Every row gives one point. Each copy is the shape, with its points in the same order, stretched, turned, moved and blurred by noise. Say if it was mirrored as well.
(in the rows, 128 means zero)

Shape (7 x 2):
[[103 123]
 [ 82 128]
 [ 93 163]
 [162 162]
 [114  78]
 [114  95]
 [169 178]]
Copy 1 (7 x 2):
[[113 114]
 [101 100]
 [ 84 133]
 [128 183]
 [166  73]
 [148  93]
 [128 194]]
Copy 1 is: only turned
Copy 2 (7 x 2):
[[108 166]
 [ 89 160]
 [ 76 130]
 [140  94]
 [139 179]
 [135 166]
 [137  76]]
Copy 2 is: mirrored
Copy 3 (7 x 2):
[[112 110]
 [ 97 102]
 [ 80 128]
 [118 169]
 [152  92]
 [141 102]
 [110 183]]
Copy 3 is: only turned
Copy 4, 7 rows:
[[122 137]
 [113 152]
 [159 172]
 [184 126]
 [ 77  89]
 [ 89 102]
 [210 124]]
Copy 4 is: only turned

Shape, 9 rows:
[[163 102 130 122]
 [ 96 141 128 128]
 [142 138 107 142]
 [129  86  82  98]
 [129 138 132 105]
 [212 151 122  91]
 [167 135 148 114]
 [190 189 139 104]
 [ 92  82 136 196]]
Copy 1 (9 x 4):
[[177  97 123 126]
 [105 132 137 135]
 [145 143 108 116]
 [128  77  95  91]
 [135 118 150 121]
 [202 127 147  87]
 [176 119 152 127]
 [186 162 168 104]
 [127 116  76 182]]
Copy 1 is: only turned
Copy 2 (9 x 4):
[[123  97  76 143]
 [114 142 176 133]
 [154 148 111 132]
 [118 113  92  61]
 [145 106 142 126]
 [212  86  64 138]
 [152  97  99 154]
 [226 108 108 165]
 [ 37 167 132 163]]
Copy 2 is: only turned

Shape (11 x 8):
[[162  82 151 163  82 128 132 162]
 [195  75 160 126 162  88 166 145]
 [129  99 137 141 146 176 159 136]
 [152 166 123 107 156  98 120 125]
 [ 85 127 116 174 117 188 115 157]
 [ 77 124 105 141 142  89 156 183]
 [194 145  99 126  93  44 132  65]
 [160  64  78 134  99 121 109 171]
 [124  96 166 121 124 116 128 105]
 [104 109 142 147 149 114 161 134]
 [140 191 116  61 145 116 167 114]]
Copy 1, 11 rows:
[[138 134 184 184  77 135 148 138]
 [157 197 221 147 140 137 165 116]
 [ 99 154 147 114  95 125 181 124]
 [112 163 135 116 174 162  98 117]
 [ 60 108 101 151  90 115 162 127]
 [103 140 150 160 177  50 145 138]
 [218 184 145 136 136 134  47  94]
 [174  82 167 170 121 121 162  96]
 [ 99 155 188 119  97 116 111 107]
 [ 99 176 165 136 131  77 147 123]
 [120 154 127  61 181 159  86 160]]
Copy 1 is: only turned
Copy 2, 11 rows:
[[170 171 150 131 121 141  35 120]
 [191 155 113  98 216 131  81 123]
 [134  92 138 156 158 155  73 109]
 [125 145  89 104 140 116 152 117]
 [115  88 152 180  70 149  79 140]
 [168 134  90 197 105 132 156 175]
 [114 213  91 125 158  50 115  92]
 [135 159  71 144 108 152  36 154]
 [121 167 163 139 164 142  93 124]
 [153 125 140 171 154 126 121 141]
 [108 142  70 136 158 137 185  67]]
Copy 2 is: mirrored
Copy 3:
[[133  61 152 122 125 102  96 156]
 [145  65 130 153 184 115 149 104]
 [108 105 121  93 129 150 131 126]
 [168 153 144 135 150 113 125  92]
 [105 135 121  89  92 147  86 154]
 [144 122  68 148 103  80 126 121]
 [163 114 201 164 123  51 122  50]
 [148  58 121 128 111 123  65 101]
 [109 107 137  97 159  96 112 112]
 [109 122 110 125 132 102 140 121]
 [186 156 136  98 126 107 165  73]]
Copy 3 is: only turned

Shape, 14 rows:
[[103 159 145 131 154 143 132 103  90 147 147]
 [154 160 108 116 103 153 125  91 188  86 118]
 [157 142  89 122 159  89 106 101 184 164 154]
 [177  95 127 157 102 152 172 143 118  82 210]
 [ 71 139  94 159 134 114 124 186 145 107 110]
 [179 175  79 119 173  94  77 148 130  95 176]
 [154 135 180 130 134  92 120 129 183 150 121]
 [138 144  86 171  91  73 151 100  83 100 127]
 [147  79 184 162 136 180 132 160 181  86 177]
 [ 85 126 184 168 127 130 175 182 106 170 148]
 [174  81 144  77 107 102 106  78  91 129 180]
 [172 111 130 138 165 170 160  93 140 104 144]
 [157 112 141 129 124 141 181 135 108 132 140]
 [108 130 112 117 153  99 153 125 144  92 166]]
Copy 1 (14 x 11):
[[100 141 141  91 123 161 124 119  73 139 135]
 [103 155 123 178 129 107 153  73 189 128 114]
 [130 126 175 135 178  47 128 122 171 144 156]
 [121 139 165 192 169 201 107 137 130  61 145]
 [143 174  74 147 141  99 124 171  84 129 104]
 [126 167 125 161 131  65  55 111 145 109 190]
 [124  82 138 158 109  80 173 134 149 129 158]
 [122 159 193 165 129  88  86 118  91 107  67]
 [106  89  82 199 180 195 145 127 132  82 179]
 [126 121 124 122 116 194 163 211  49 134 139]
 [ 93  83 174  97 142 144  79 109 163  58 127]
 [138 132 157 168 154 157 153  60 127  92 155]
 [148 132 152 143 118 177 155 131 119  96 130]
 [100 163 140 132 163 103 146 143 110  79 132]]
Copy 1 is: mirrored
Copy 2, 14 rows:
[[144 143 155 138  95 138  69 128  86 160 123]
 [142 192 152 113 163 116 164 144 140 138  99]
 [104 170 109 126 142 108 140  78 154 168 135]
 [244 172 130 166 141 136 165 142  72 131 160]
 [102 125 106 137 111 135 138 205 159 146 167]
 [110 183 122 130 182  68 109 115 132 181 204]
 [137 135 139 177 111  80 146 120 172 121  99]
 [124 164  73 144 146 113 124 184  63 163  97]
 [234 126 166 184 137 146 161 132 160  84 151]
 [189 104 129 193  37 137 101 176 117 135 136]
 [173 160 131 107 137  79 146  71  55  85 127]
 [191 129 180 138 155 141 145 113  95 168 107]
 [196 119 156 140 101 112 153 146  82 160 115]
 [110 176 147 148 122 143 156 136  89 144 172]]
Copy 2 is: only turned
Copy 3:
[[134 166 120 130 115 175 133  86  91 128 103]
 [109 103 108 140  82 117 169  95 181 119 133]
 [129 116  91 168 158 105 131  54 147 148 184]
 [134  96 229 139  87 123 177 112 108 172 170]
 [ 90 144  93 185  90 156  98 172 120 125 150]
 [193  94 118 173 110 160 124  84 121  91 203]
 [105 184 150 157 155  87 117  95 170 123 145]
 [176 107 132 174  81 123 114 120 106 158  91]
 [ 60 138 220 122  98 124 129 118 147 136 194]
 [ 91 218 170 157 139 157 121 152  99 170 114]
 [164 117 162  82 116  66 139  65  63 119 162]
 [ 88  92 179 132 124 138 145  72 133 135 129]
 [105 134 182 139 140 128 154 122 110 151 110]
 [109 117 142 199  89 117 154  93  97 130 157]]
Copy 3 is: only turned
Copy 4 (14 x 11):
[[ 77 145  95 155 147 127 138 135 104 156 103]
 [163 155 131 115  95 169  95 150 158  82  98]
 [161 119  64 103 148 134 116  87 166 159  91]
 [154 128 111 192 139 159  90 143  59  78 187]
 [118  75 140 150 126  82  76 156 180 141 134]
 [163 163  60 104 165 116  37 109 110 169  79]
 [141 136 159  99 140 140 131  87 172 148 129]
 [160  95 100 165  91  90  97 115  67 114  85]
 [121 121 178 162 181 188 106 152 139  66 196]
 [ 77 101 159 198 143 102 147 130 139 164 199]
 [148 149  78  81 151 132 161 106  50 103 133]
 [129 115 120 136 139 217 108 140  96 107 123]
 [130 116 124 149 109 153 123 136  92 140 161]
 [101 109  88 136 118 126  74 114 120 101 147]]
Copy 4 is: mirrored

Shape:
[[115 138 142 144  90 173 115 182 176 125  67  74]
 [103  89 129 120 119 145  80  89  87 146  84 137]
 [120 140 162 126  77 163 149 146 121 121  96  96]
 [165 110 182 163  65 161 132 124 168 142  67 134]
 [ 95 121  75 120 141 141 138  85 166 143 102 177]
 [150 154 183  77 147 136  94 140 115 108 110 153]
 [118 133 113 149 170 167 166 120 155 113 155 147]
 [166 128 127 163 130  97 157  73 157 132  56 118]
 [ 80  99 162 176 101  80 179 139 161 118 150 137]
 [146 111 186  79 149  77  92 113 101 147  90 164]
 [172 168 163 162 122  93 118  93 132 100 152 155]
 [151 133 143 171 143 108 126 146 114 167 144  99]
 [141 183 147 181 162 126 112 181  67 144 130 127]
 [178  97 164 125 154 170 131 141  75 176 122 154]
 [ 73  97 145 170 146 149 104  94 120 140 143 130]
 [107 170 147 126  99  89 114 130 107 128 138  87]
 [125  91  79  97 139 167 111 159 123  94 119  98]]
Copy 1:
[[ 93 180 137 143  63 174 132 116 194 105 168  84]
 [161  81 103  87  94 151  51  83 152 136 149  97]
 [122 152 131 142  72 167 125 138 142 119 197 117]
 [174 145 167 152 121 162 141 122 135 128 147  78]
 [120  85  86  99 117 117 128 105 129  64  88  96]
 [151 194 156  71 135 131  65 134 128 126 164 142]
 [ 77 139 117 138 149 130 132 117 100  78 130 134]
 [152 122 123  99 146 106 149 101 121  91 165  12]
 [ 76  74 155 154 137  76 175 166 126 132 104 114]
 [176 141 143  29 137 101  73 117 130 167 128 107]
 [158 121 159 127 223 103 105 160 113  96 176  97]
 [107 129 103 111 159 154 120 117 147 154 164  98]
 [104 185  63 124 165 172  64 144 119 157 165  94]
 [162 170  99  95 134 183  81  83  96 190 143 147]
 [ 93  62 126 126 135 149  80 110 130 119 128 113]
 [108 105 118 104 122 136 111 161 170 116 205 106]
 [109 154 112 111  77 123  91  58 189 109 176 149]]
Copy 1 is: mirrored
Copy 2:
[[133 198  70 106 111 145 124 132 158  28 120  93]
 [ 75 130 125 124 107  93 118 118 120 113  92  93]
 [113 181  99  83 121 125 136 164 120  61 132  81]
 [ 97 200 121  59  76 140 127 165 139  60 119 154]
 [125 118 129 118 107 195 105 124 135 174 111 125]
 [117 148 173  84 166  72 128  84 115 111 151 123]
 [132 148 167 161 126 181 137 138 129 149 171  98]
 [116 177 131  99 103 167 201 110 154 140  77 149]
 [115 168 101 120 151 167 143 221 178 129 139 140]
 [124 108 180  87 165  47 143  97 145 138  99 152]
 [ 96 163 138 111 129 102 194 110 145 145 194 174]
 [161 123 124 143  99  88 185 133 166 101 157 108]
 [185 152 116 160 106  30 172 115 111 114 179 113]
 [153 108 203 119  89  87 123 147  97 102 122 115]
 [ 79 144 133 166 117 123 118 155 159 133 146  90]
 [126 135  70 107 140  84 184 120 164 106 163  90]
 [111  94 121 156 149 162 135 100 102  76 118  96]]
Copy 2 is: only turned
Copy 3, 17 rows:
[[138 141 135 138 186 225  79 191 163 154 150 114]
 [ 93 161 129 116 149 130 109 121 115 129 129  40]
 [159 175 142 111 135 202 110 150 159 178 140  92]
 [136 123  86 149 111 245  58 150 151 160 100  72]
 [ 69  78 131  88  83 139 166 156 122 113 137 102]
 [123 144 134  83 188 132  95  74 157 193  77 140]
 [108 101 151 101  87 137 137 124 128 158 202 159]
 [163  69  85 116 119 217 127  95 134  74 144  71]
 [158 134 189 180  57 155 140 156 198 113 163 122]
 [148 120 121 110 166 105  96  69 157 139  55  96]
 [140 146 106 135 115 159 131  43 144 132 112 146]
 [189 138 102 181 130 124 105 105 121 136 174 144]
 [178 152 138 207 186 114 133  68 113 185 151 148]
 [163 127 103 133 117 120  67 101  89 204 129 113]
 [ 87 155 142 159 111 106 118 121 137 143 204  84]
 [171 192 133 131 150 132 153 102 166 133 138 123]
 [122 157 185  59 163 153  94 168 110 118 169 137]]
Copy 3 is: only turned
Copy 4, 17 rows:
[[107 119 131 173 164  72 125 222 168 159 118 152]
 [101 124 122 151 127 173  77 203  97 162 142 147]
 [112 124 140 180 138 132 138 188 161 121 138 150]
 [ 85  97  98 213 134 140 116 153 184 155 136 154]
 [ 92 117  76 110 152 158 122 169 141 163 147  73]
 [130 137 103 122 121 135  61 137 163 105 137 206]
 [122 112 104  99 202 120 144 113 167 125 163  89]
 [ 30 141 106 165 155 171  96  95 133 150  75 106]
 [ 79  76  85 120 155  81 170 117  79  90 135  95]
 [ 85 123  96  97  82 151  71 125  93 137 127 196]
 [ 84 150  96 172 152 123  79  60 144  97 145 109]
 [ 83 138 145 142 177  73 121  99  96 171 164 132]
 [ 99 204 114 129 213  88 129 116 101 154 196 183]
 [120 132 130 144 157 155 108 103 132 202 182 196]
 [ 93  86 111 122 178 123 105 171  83 127 178 113]
 [101 158 149 141 123  85 108 147 105 102 139 109]
 [173 127 139 126 178 118 112 174 123 166  95 112]]
Copy 4 is: only turned

Shape:
[[118 161 107 155 118 130 131 119  98 143 142  96]
 [109 169 131 160 155 153 193  79 116 110 156 102]
 [116 136  78 151 114 155 183 129 130  71 174  89]
 [146  46 110  94 120  72 142 170 152 167 161 185]
 [213 125  79 120 168 123 132  96 149 141 127  96]
 [133 166  87 187 147 147 120 107 147 124 158 103]
 [126  96 125 102  96  59 150 171 196 174 196 125]
 [ 97 148 113 100  97 145 192 138  99 144 179  85]
 [208 124 113 161 166  98  96 138 136 137 112 127]
 [119 122 135 168 144 178 137  86 143 137 182  69]
 [141 147 130 134 132 121 139 116 130  90 154  67]
 [128 142 147 120 104  90 183 132  99 119 211 118]
 [105 137 150 135 154 130 160 122  76  84 167  87]
 [159 117  78 147 200  61 137 119 147 146 124 104]
 [146  84 150 111  85  59 171 165 177 161 112 153]
 [125 127  89 153 153 127 102  74 127 113 122  67]
 [159 122 115  87 170  93 108 176 192 154 116 153]
 [173 119 102 100 141  67  81  98 186 146 118 175]]
Copy 1 (18 x 12):
[[126 142 134 163 136 129 177 142 117 110 111 129]
 [154 151  94 162 129 132 161  97  79  81 126  67]
 [153 108  61 143 147 154 186 150  88 112 131 105]
 [141  54 113 124 144 132  95 103 171 189 151 178]
 [147 172  67 103 166 128 137 151 146 185  72 134]
 [135 155  84 137 125 127 156 174 139 119 162  82]
 [121  40 113 111 117  72 154  98 165 153 166 156]
 [102  84 152 159 142 128 203  82  69 112 109 127]
 [178 166  91 100 128 105  98 185 165 176 122 150]
 [152 137 116 137 162 143 178 127 155 104 109  61]
 [154 126  86 104 143 122 173 153 133 102  88 122]
 [179  90 134 155  91 116 190  68 101 120 152 139]
 [180 135 129 143 148 150 174 116 105  64 124 133]
 [147 172  60 126 186  97 115 151 165 154 144 161]
 [141  40 111 124 105  66  96 115 149 141 118 149]
 [127 175  80 142 173 148 149 164 166  91  75 108]
 [131 107  98  56 130  84  87 155 140 183 152 160]
 [127 140  78  84 110 112  84 132 200 175 127 154]]
Copy 1 is: mirrored
Copy 2:
[[101 171 129 171 144 147 110  90 112  88 130 154]
 [158 206 160 116 185 170 139  96 121  95 132 157]
 [149 195 111 117 153 198 170  76 132 103 115 106]
 [171  62 175 114  58 125 100 151  86 182 146  90]
 [126 137 107 117 156 149  52  77 140 173  90 191]
 [ 85 207 118 144 149 189  79  92 143 113 127 157]
 [212 149 137 147  59 147  61 186 102 129 149  51]
 [152 165 124 148 154 144 144 129  62  82 122  75]
 [107 126 117 121  97 160  72 110 150 152 128 227]
 [135 169 141 174 197 203  89 139 128 139 142 134]
 [152 175 101 147 153 161 113  99 167  86 125 150]
 [205 150 166 123 103 164 117 112 121  70 134 102]
 [149 150 131 130 178 144 155 109 131  79 151 126]
 [145 170 109 119 126 104  54  82 133 152 163 172]
 [205 134 160 131  47 122 134 181  82 166 128 118]
 [102 182 104 179 169 126  83  74 170 128 124 148]
 [107 110 105  88  78 125  73 180 118 154 133 129]
 [118 102 151 112  66 107  52 114 174 158  91 140]]
Copy 2 is: only turned
Copy 3:
[[133 127 135 144  86 126 113 108 110 166 149 139]
 [116 127 173 158  75  87 168  83 149 168 186 161]
 [158 124 144 135  57 117 181  78 102 105 150 159]
 [121  90  67 138 199 144 121 155 109  45  78 140]
 [192 160 139 138 131 119  92 135 164  88 162 174]
 [137 138 134 128  67 145 134 114 157 122 169 149]
 [107  81  71 135 137  90 113 178 125  62 103 103]
 [148  88 154 158  91  85 141 123  73 161 143 129]
 [126 185 113 123 146 154  81 143 159  86 137 164]
 [127 101 194 118  84 118 119  99 162 120 183 131]
 [137 147 148 111  81  83 122  97 133 132 153 153]
 [ 98  89 141 145  93  73 138 115  95 126 121 185]
 [109 124 167 113 100  86 140  75  99 163 169 177]
 [142 151  75 134 146 114  94 131 153 101 193 164]
 [ 96 140  68 178 172 101 116 147 125  90  76  89]
 [167 136 126 106  92 125  94  70 153 145 176 149]
 [137 164  73 116 179 126 127 198 156  89 112 117]
 [148 139  57 118 153 139 111 143 192  87  82 161]]
Copy 3 is: only turned

Shape:
[[103 129  91 113 127  88 168  72 126 164 162 106]
 [126  87 145 162  89 134 108 138 123 172  74  78]
 [164 173  90 114 118 158 144 138 187  75 113 160]
 [134 105 130 123  84 150 150 117 170  75 111 114]
 [133 144 112 187  91 159 155 134 139 102 100 142]
 [141 114  85  98 141  77 125  82 107 135 154 134]
 [132 145 178 167 107 132 113 100 162 117  75  90]
 [151 133 120  77 167 115 173  71  78 142  91 173]
 [133 145 121 128  80 139 106 118 151 104 135 162]
 [ 73  65 154 162 126 149 100 112 121 165 115 108]
 [145 168 160  88 159 127 152 108  94 103 124 134]
 [160 156 171  98 156  72 185 117  94  87  89 184]
 [181 120 144 123 166 107 160  74 109 127 139 152]
 [123 101 103 127 171  96 149 126 113 160 139 115]
 [160 154 105 114 159 104 162  92  78  70 108 137]
 [ 81  85 151 165 148  99 105  88 134 159  71  92]]
Copy 1:
[[ 86 159 160 177  35 120 162 127 116 125 104 111]
 [133 192  65 151 121 204 108 198 108 140 148 164]
 [103 126 137 143 191  79  88  77  80 120 114 133]
 [125 158 156 138 160 109 124 118 133 162 115 192]
 [101  85 126 165 167 159 109 155 107 112 134 147]
 [100 147 129 139  49  76 152 124 130 113  91 119]
 [183 161 116 176 141 169 114 143 120 119  98 170]
 [108 133 123 205 100  56 204 199 146 102 102  80]
 [141 134 116  94 158 130 137  97 114 106 118 146]
 [147 167  87 131 112 200 153 178 169 163 117 133]
 [162 121 157 167 108  65 179 159 126 108 127  98]
 [164 117 186 159 138  21 150 217 155  74 112  75]
 [142 113 147 186  77  77 169 138 187  87 117 119]
 [100 139 125 163  63 106 119 172 132 147 138  73]
 [129  73 151 187  80  26 159 179 118 120  97 128]
 [158 186  88 176  96 164 113 187 159 155  65 119]]
Copy 1 is: mirrored
Copy 2:
[[ 66 115 123 120 189 110 184 118 140 113 154  93]
 [119 182 160 115 142 192 148 123 124 145  50  94]
 [180  56 203 157  93 127 119 170 109  94 159 142]
 [165 101 189 121 118 132 144 121 162 143 150 126]
 [172 110 206 127 132 191 116 150 110 106 173 111]
 [ 90  82 110 133 168  99 162 106  96 138 130  81]
 [150 156 174 170 132 157 115  94 135 131 116 164]
 [134 114 113  99 181  96 191  99  48 126 157 154]
 [142  74 170 145  89 159 155 110 108 100 140 114]
 [ 84 169 142  64 124 219 142  96 137 143  91 131]
 [166 143  92 132 120  89 145 101  86  96 160 160]
 [209 107  71 163 179  96 157  93  86 123 186 171]
 [115 123 108 152 156 108 149  99  77 172 186 142]
 [ 95 139  99 113 173 142 136 146 117 140 117 108]
 [183 101 126 137 174  76 114 107  69 118 180 114]
 [ 95 160 138 110 189 183 124  83 141 153  85 154]]
Copy 2 is: mirrored

Shape, 16 rows:
[[145 123 143 121 123 148 110 130 136 119 130 135]
 [113 124 136 139 107  86 154 127 143 129 118 126]
 [135  70 137 116 147 148 106 121 113 144 134 116]
 [116 114 118 134 126 133 126 119 133 119 144 160]
 [146 127 104 157 133 129 127 128 137 130 122 125]
 [139 151  47 147 133 138 135  84 143 126  18 161]
 [115 142 140 153  97 107 116  90 111 130 137 143]
 [142 123 143 127  97 150 132 131 148 149 141 146]
 [ 64 142 121 137 144 140 118 134 146 130 146  76]
 [102 136 150 132 163 134 128 117 127 146 127 120]
 [136 123 137 120 140  88 131  85 145 133 145 121]
 [126 102 117 150 143 105 121 127 146 178 149 141]
 [119 151 118  94 124 144 123 125 128 137 126 160]
 [131 149 135  83 148 128 131 125  82 130 150 133]
 [131 136 149 109 126  78 101 136 135 149 143 153]
 [105 140 126 152 156 102 140 126 145 122 126 136]]
Copy 1:
[[ 95 136 142 120 130 139 126 110 133 120 116 135]
 [109 172 156 143 106 138 150 142 132 151 120 173]
 [101 114 131 110 139 129 144 102  99 136  68  95]
 [100 158 134 148 138 119 118 146 138 128 110 124]
 [139 152 147 132 116 111 118 125 108 132 131 129]
 [125 148 135 122 111  64  74 166  89  74 139 199]
 [142 122 161 167 141 143 129 147 142 130 121 160]
 [ 83 141 171 111 150 136 147 131 140 123 108 127]
 [152 164  78 130 116 146 174 130 138 131 135 133]
 [108 112 110 136 125 124 155 127 135 144 119 142]
 [116 137 157 128 107 120 123 122 160 167  93 151]
 [120 145 158 130 149  98 138 129 107 173  99 116]
 [ 81 132 128 111 156 140 104 161 143 123 127 138]
 [100  94 122 114 140 170  98 158 138 153 129 107]
 [ 96 140 155 128 150 146 113 126 132 181 123 166]
 [121 164 115 159 102 105 131 138 134 155 140 161]]
Copy 1 is: only turned
Copy 2:
[[141 131 115 111 129  94 126 141 146 131 132 127]
 [143 132 141 150 117 150  95 133 129 146 115 132]
 [110 156  82 138 140 135 151 131 153 100  90 110]
 [124 131 120 121 133 137 145 153 122 136 154  90]
 [127 118 140 118  96 139 147 143 134 114 145 151]
 [121   7 208 110  23 140 175 173 114  80 149 112]
 [169 127 138 180 127 123 101 169 142 136 146 111]
 [167 151 129 110 123 114 136 158 140 139 116 120]
 [143 124  91 132 159 160 100 123  68  95 119 164]
 [157  95  96 135 146 148 125 137 136 123 120 137]
 [172 138 121 154 132 149  94 121 168 110 129 105]
 [133 140 140 136 147 202 148 146 162 105 119 126]
 [151 101 139 123 132 102 151 131 123 138 134  83]
 [155 117 103 169 132  84 149  89 145 155 127  94]
 [142 130 153 152 176 133 106 115 184 152 125 104]
 [132  93 125 127 135 170 119 136 128 136 158 140]]
Copy 2 is: mirrored

Shape, 18 rows:
[[120 141 155 115 219 152  78 149 114 141 184 133]
 [139 129 137 106 161  91 141 131  76 141 117  87]
 [121 130  67 126 186 161 114 113 115 165 152 146]
 [ 82 125 135 169 115 143  68 140 103 115 196 145]
 [ 71 118 176 167 193 125 138 130 152 102 107 139]
 [156 120 141 122 124 104 147 173  53 147 160 132]
 [155 119 103 137 201 103 113 136 218 173 167 118]
 [131 131  54 144 120 142 108 159 104 103 106 113]
 [109 107 143 102 148 135 161 101 173  66 157 143]
 [133 151 122 122 137 118 136 166 124 119 148 103]
 [130 146  94  79 139 131  91 118 144 129  87 164]
 [102 124 134  77 127 164 115 164 176 119 162  99]
 [ 79 146 138 101 103 138  69 151 162 159 120 144]
 [135 112 153 157 165 135 110 175  87 141 150 103]
 [133  91 137 149 147 157 152 128 123 119 145 116]
 [125 153  58 136 150 106 161 152 167 147 107 133]
 [ 90  75  98 158 204 117 115 155 173 152 143 141]
 [108 137 111 187 152 109  95 145 119 107  94 175]]
Copy 1 (18 x 12):
[[113 114 139 171  96 152  80  94  85 139  30 136]
 [112 165 125  96 104 145 123 134  70 138 142 124]
 [148  54 119 146 133 162  97  86  79 161  63 148]
 [ 99 101 151 159  96 124 145  66 150 136 101 163]
 [ 99 134  91 179  60 173 152 114  81 112 100 108]
 [124 166 189 119 109 163 142 105  91 112 122 174]
 [173  99  68 249 134 191  62 116 109 203 103  99]
 [116  49 112 138 134 116  90  94  77  89 141 167]
 [120 127  91 143  51 204 106 105 154  93 132  80]
 [120 118 121 155  99 143  78 135 104 111 127 158]
 [123  46 142 130 133 117 112 148 108 125 104  87]
 [ 75  95 105 156 102 174  50 139 160  93 114 133]
 [ 77  74 138 157 136 124 124 168 149 136 102 127]
 [ 98 162 142 163 127 152 121  98  70 111  99 174]
 [123 141 109 152 111 182 129  95 100  96 104 152]
 [151  45  91 185 115 159  84 139  80 143 141 139]
 [114  73  87 224 111 204 115  77  66 175 123 120]
 [135  67 142 184 121 110 171 100  64 123 113 127]]
Copy 1 is: mirrored
Copy 2 (18 x 12):
[[103 165 117  92 124 132 115 123  85 172  71 100]
 [ 41 132 121 108 121 105 161 141 160 157  96 105]
 [114 109 126  75 125 100  99  57 165 179 110 139]
 [187 164 105 159 124 100 156 127  74 134 117 158]
 [150 135 166 110 199 166 150 150 143 147 119 106]
 [ 55 145 135 119  61  72 140 165 121 168 115 127]
 [107 163 175  19 123 180 123  71 157 125  55 103]
 [140 105 149 191 102 110 142  75 176 132 111 117]
 [135  58 150 115 166 146 137 102 109 118 102 121]
 [110 130 155 130 102 103 141 122 138 127  93  75]
 [127  79  93 141 150 146 110  99 198 121  74 116]
 [120 107 131 150 173 111 108 111  94  84 101  99]
 [159 142  82 159 189 111 109 148 149  81  93 119]
 [ 78 184 141 120 105 127 136 150 109 157 118 127]
 [ 97 111 151 109 124 135 123 111 108 157 161 138]
 [136  99 178 102 129 107 123  72 221 114  80  72]
 [123 151 190  81 174 152 131  92 152 152  93 157]
 [182 141 153 143 114 152 150 121 185 148 103 129]]
Copy 2 is: only turned
